Rows are points. The window is the flat piece filled in between its corners: a triangle in 3 columns, a solid with four corners in 4, and so on. A path goes straight from each point to the next, and from the last back to the first. After which points does the path pass through the window?

Window (3 x 3):
3.3, 4.8, -3.7
-3.1, -5.6, 4.0
0.6, -0.1, -5.0
Path:
(1): -1.5, 6.4, -7.9
(2): -0.5, 5.1, -6.5
(3): 7.9, 2.7, -5.5
(4): 0.9, -4.2, -1.2
(5): -5.8, -0.1, 2.2
(6): -1.4, 6.3, -2.0
(7): 4.9, -3.5, -1.1
(8): 4.2, -3.4, 1.0
(9): -5.6, -3.9, -1.3
(10): -3.7, 3.2, -2.1
(11): 3.5, -5.8, 2.7
(12): 7.1, 2.0, 0.9
Through the window after points: 4, 6, 10, 12

Window (4 x 4):
3.6, 2.0, -3.3, 1.9
-4.6, -11.5, 4.1, -1.6
-1.8, 2.5, 0.0, -1.6
5.3, 7.1, 1.3, 2.4
Path:
(1): 2.1, -4.5, -2.7, -7.1
(2): 6.1, 5.0, -1.7, -2.2
(3): 0.5, 6.8, -0.3, 6.8
(4): -1.6, -4.9, 1.6, 2.5
(5): 4.0, -3.9, 1.4, -4.1
(6): 1.3, 0.6, -3.4, -8.7
(7): -5.2, -1.0, 2.2, 3.2
(8): 2.4, 4.2, -2.0, 4.0
Through the window after points: 8

Window (8 x 8):
3.5, 6.7, 1.5, 2.0, 2.6, -6.7, -0.4, 1.2
2.6, 1.4, -12.0, -4.4, 3.3, 1.5, 1.5, -8.2
4.0, 0.7, -2.6, 5.4, -7.8, 4.7, -0.9, -1.0
0.0, 0.8, 0.8, -1.3, 1.7, -0.8, -5.1, 1.7
6.6, -6.7, -9.8, -5.3, 1.5, 1.2, 2.8, -3.6
-3.6, 0.8, 4.0, 2.3, -2.0, -4.6, 0.9, 0.7
-0.2, 4.5, 6.6, -0.1, 2.9, 0.0, 2.4, 2.6
-0.7, 5.9, 9.1, -5.4, -2.4, -5.7, -0.7, 3.3
Path:
(1): 5.9, 0.4, -4.6, -1.5, 7.3, -2.8, 2.5, -13.8
(2): 4.3, 2.7, 5.9, -1.7, -0.5, -2.9, 0.5, -7.8
(3): 1.4, 4.8, -0.2, 1.7, 1.5, -4.8, -0.9, 3.4
(4): 0.4, 2.0, -3.1, -2.1, 0.6, 0.1, -1.0, 0.9
(5): 2.5, -0.4, 6.7, 1.1, 2.1, -2.4, -6.9, -3.7
(6): 3.6, -0.3, 0.4, -0.5, 5.9, -8.4, -4.7, -8.3
(7): -1.0, 2.3, -4.0, -2.6, -2.0, 5.2, -0.2, 4.0
(8): 2.9, 8.5, -4.6, 4.9, 0.3, 4.1, 3.4, 6.3
(9): 3.5, -1.1, 1.6, -4.8, -1.2, -3.4, -2.8, -6.4
(10): 4.3, 1.8, 0.1, -0.9, -1.2, -0.6, -0.2, -6.4
(11): 0.2, -0.7, -3.4, 2.0, -2.6, -0.2, 2.9, 5.3
(12): -1.2, 2.6, 4.4, -0.8, -3.4, 0.3, -0.8, 13.3
Through the window after points: 2, 4, 6, 12

Window (11 x 11):
3.5, -2.3, 5.3, 5.0, 1.6, -3.7, -2.3, -1.1, 1.1, -2.3, 8.0
7.9, -2.6, -5.5, 0.3, 5.1, -5.2, -1.2, 8.4, 4.7, 2.4, -6.3
2.7, -1.3, 4.1, 8.3, 4.4, -5.3, 4.7, -2.2, 4.7, -0.5, 2.7
3.8, 1.4, -8.3, 4.0, 7.1, 3.4, -5.8, 10.6, 2.6, 2.5, -3.6
-7.4, 3.4, 0.3, -4.3, 8.2, -5.9, 5.3, -2.8, -2.0, 0.6, 2.2
0.4, 2.5, -9.6, 1.0, 2.2, -2.7, 3.4, -3.3, 1.6, 1.3, -0.6
-3.7, -4.2, 0.6, -3.3, 10.0, -4.9, 0.5, -3.2, -5.2, -4.5, -6.3
-6.0, 2.7, -0.6, -6.7, 2.4, 9.4, 0.7, -1.6, -4.0, 7.7, -2.5
-2.7, -1.6, 3.4, -1.6, 0.9, 1.2, -5.1, -0.3, 8.4, -0.6, -4.6
0.1, -2.8, 2.7, -1.2, 3.1, 2.7, -7.1, -7.2, 7.5, 7.6, -2.5
-4.1, 2.8, -2.4, 1.4, -0.1, -6.2, 1.0, -7.6, -1.2, 8.7, -4.7
Path:
(1): -4.5, -3.7, -4.2, 2.4, 4.7, 0.1, 2.0, -1.1, 1.8, 4.4, -0.2
(2): -2.4, -9.7, -3.7, -1.4, -3.3, -3.8, 1.7, 4.1, -1.4, -0.8, 0.1
(3): 1.3, 4.3, -0.8, 1.3, 8.3, -2.8, 0.0, 0.8, 1.3, 0.5, -1.1
(4): 2.6, 2.0, 2.2, -0.7, 2.5, -1.3, -3.9, -1.7, 3.2, 0.8, -2.2
(5): -2.4, -9.3, -4.4, 6.6, 1.1, 3.2, 0.2, -1.9, 2.5, 6.9, 3.6
(6): -5.1, -5.3, -3.1, 1.1, 4.8, -2.2, 5.7, -3.6, 6.4, 3.3, -1.6
(7): 8.3, 11.7, -0.6, 1.6, 0.3, -2.7, -7.1, 3.9, -4.6, 2.9, 1.5
(8): 5.3, 7.2, -1.4, -2.3, 8.2, 0.8, 2.0, -6.8, 3.8, 1.5, -3.4
(9): -7.1, -6.3, -1.3, 1.0, 0.7, -2.6, -0.3, 3.2, -3.3, 6.1, 2.0
(10): -2.9, -7.4, -4.3, -3.4, 7.9, -3.1, 0.6, -0.3, -0.2, 1.5, 0.6
(11): -1.7, 4.7, 0.3, 0.3, 3.9, -1.7, 2.0, -0.2, -1.9, 0.4, -3.3
(12): 4.0, 5.6, 2.6, -1.8, 1.8, 0.6, -3.0, -5.9, 2.9, 3.1, -7.1
(13): -5.5, -6.3, 1.1, -0.1, 3.2, 0.9, -3.7, 0.6, 7.0, 2.0, 0.5
(14): -4.3, -2.4, -1.2, -0.7, 5.0, -1.0, -0.8, -3.0, 1.4, 3.7, -2.2
(15): 0.8, 6.8, 3.4, 0.4, 0.5, 0.0, -2.1, -1.6, 0.4, -1.9, -3.0
(16): 4.6, 9.8, 2.2, -4.3, 0.5, -6.1, -2.4, -1.5, 1.9, 3.6, -2.2
Through the window after points: 12
